Each row is a point. To make a cloud, some directions were put in groups of two or more. Within a group, all points are equally far from the middle, so they leave a hole (a ring in 2 directions, a hollow ball in 3). The other directions are filled evenly. Then the cloud was stretched, turned, moved and blurred a little. Count the holes, and give their numbers of directions, smallest first.
(in the rows, 128 means zero)

Cloud (19 x 3):
[[141 103 159]
 [137 165  79]
 [119 120  95]
 [ 75  92  67]
 [136 132  89]
 [134 116  98]
 [ 80 146 125]
 [166 134  87]
 [ 96 123 109]
 [142 143 106]
 [ 76 123  77]
 [156 172 133]
 [ 93 123  65]
 [ 91  86  67]
 [110 182  66]
 [128 168 145]
 [110 136  58]
 [ 81 163 147]
 [144 174 173]]
Holes: 0

Cloud (28 x 4):
[[170 120 171 148]
 [ 90 133 175  91]
 [105 164 105 117]
 [108 123 112 112]
 [ 89  86  74 156]
 [143 115 122 152]
 [184 100 168  88]
 [129 142 161 196]
 [123 121  73 147]
 [ 50  84  99 128]
 [106 155 169  94]
 [ 90 119 165 139]
 [134 118 174  75]
 [156 138  99  87]
 [165 142 143 107]
 [126 107  90 100]
 [126  57 133 167]
 [ 62  59 123 194]
 [ 93 120  99 158]
 [149 166 147 196]
 [165  99 161  98]
 [127 132 153 137]
 [179 122 154 108]
 [ 76 134  89 187]
 [105  73 136 180]
 [107 140 124 222]
 [153 145 107 127]
 [126  75  97 143]]
Holes: 0

Cloud (32 x 4):
[[ 98 104 119 108]
 [ 97 168  83 140]
 [121 113 132 162]
 [159 188 149 110]
 [174 185 140 177]
 [155 165 121 119]
 [106 201 142 118]
 [125 133 190 178]
 [ 87 107 112  69]
 [162 200 149 112]
 [130 165 123 151]
 [167 176 147 172]
 [106 187 116 147]
 [104 178 104 131]
 [162  79 126 118]
 [ 88 112 155 135]
 [ 89 205 110 129]
 [173 163 193 141]
 [134 150 150 118]
 [ 99 139 163 202]
 [ 64 156 151 103]
 [108 132 181 122]
 [146 201 113  90]
 [118 128  71 141]
 [162 161 152 184]
 [151 140  64 111]
 [138 148 182 151]
 [ 82  90 121 156]
 [100 172 103 155]
 [154 179 107  89]
 [ 95 136 173 123]
 [155 134  67 158]]
Holes: 0

Cloud (46 x 6):
[[121 119 207 114 114 143]
 [111 112 183 165 128 171]
 [176 175 117 166  88  80]
 [114 136 119 146 153 242]
 [134 178 111 138 122 204]
 [119  78 139 162 121 129]
 [116 139 164 106 146 182]
 [130 111 174  81 140 114]
 [116 130 153 194 130 130]
 [102 166 195 130 106 144]
 [118 124 127 102 149 121]
 [128 111  88 175  92 207]
 [125 112 122 180 146 163]
 [142  87 163 108 100 160]
 [106 154 141 155 167  76]
 [ 87 140  93 152 102 171]
 [148 141  98 112  81 146]
 [181 100 100 132  89 178]
 [145  84 114 120 106 172]
 [102 120  87  85 150 182]
 [ 87 182 150 198 144  97]
 [125 107 179  95 152 203]
 [128 109 106 105 159 197]
 [128 103 212 170 118 103]
 [120 144 200 101 163  94]
 [147 104 164 158  97  52]
 [145 165 153 126 137 108]
 [138 108 147 117  85 163]
 [185 132 115 114 123  81]
 [124 141 156  93 134 114]
 [176 134 168 178 126 152]
 [170 173 176 101 139 109]
 [184 125 135 140 120  88]
 [172 104 119 110 124 157]
 [ 79 122 142 158 114 148]
 [161 116 182 180 113  78]
 [149  91 108  95 137 219]
 [147 117 105 161  91 154]
 [155 165 184  98 134  73]
 [159 129 111 140 126 167]
 [106 144 125  92 113 196]
 [164 130 119 216 120  93]
 [175 135 150  65 153 211]
 [137 146 159 121 139  62]
 [129 137  62  66 119 218]
 [132 162 101  97 143 160]]
Holes: 0
